Every row gives one point. Each copy is the shape, with its points in the same order, turned, moved and blurred by noise. Some copies are also mirrored. Which?
In the rows, 128 means zero.

Shape (5 x 2):
[[170 145]
 [153 186]
 [ 61 110]
 [152 149]
 [173 110]]
Copy 1 (5 x 2):
[[100  79]
 [150  73]
 [130 189]
 [121  94]
 [ 71  93]]
Copy 1 is: only turned
Copy 2, 5 rows:
[[179 118]
 [189 164]
 [ 70 163]
 [165 136]
 [159  92]]
Copy 2 is: only turned
Copy 3:
[[146 203]
 [ 98 210]
 [106  92]
 [130 186]
 [171 178]]
Copy 3 is: only turned

Shape (8 x 3):
[[166 164  89]
 [ 93 131 223]
 [168 101 146]
 [221 132 130]
 [139 157 102]
 [165 165  94]
 [ 93 154  93]
 [ 70 162 166]]
Copy 1 (8 x 3):
[[ 92 127  73]
 [169  72 192]
 [137 159 130]
 [ 80 180 124]
 [116 111  76]
 [ 91 127  78]
 [148  83  64]
 [162  45 129]]
Copy 1 is: only turned
Copy 2:
[[151  61 142]
 [175 208 103]
 [134 111  76]
 [161  54  67]
 [149  87 147]
 [155  63 139]
 [122 111 183]
 [163 177 160]]
Copy 2 is: mirrored

Shape:
[[134  93  89  70 149  90]
 [184 106 128 115  91 143]
 [ 85 203 155 108 175 109]
 [153 142  66 136 121  93]
 [118  91 104 139 170 187]
 [186 131 135 154  84  89]
 [156  85 135 136 127  93]
 [ 76  98 139  96 148  69]
 [101  81 148 100 119 150]
 [102 182  60 155 152 173]
 [184 105  69  84  65  76]]
Copy 1 (11 x 6):
[[217 159 110 111 112 150]
 [134 150  81 159  70 128]
 [168 107 126 120 224 112]
 [155 111  98  77  91 136]
 [190  92 171 165  97  97]
 [100 105  59 136  92 158]
 [163 114 102 158  92 177]
 [190 145 148 133 158 196]
 [162 160 151 179 114 145]
 [151  82 161  87 132  54]
 [154 177  59  83  60 159]]
Copy 1 is: mirrored
Copy 2:
[[119 168 180 120 128  48]
 [150 123 114  60  99  75]
 [137 152 133 192 141 162]
 [150  90 165 105 158  74]
 [ 72 154 156  55 140 132]
 [155  79  89  99 132  62]
 [ 98 125 110 102 134  49]
 [ 76 149 144 177 114  66]
 [ 82 153 131  98  73 100]
 [126  98 200  97 160 177]
 [174  97 166  91 100   7]]
Copy 2 is: mirrored
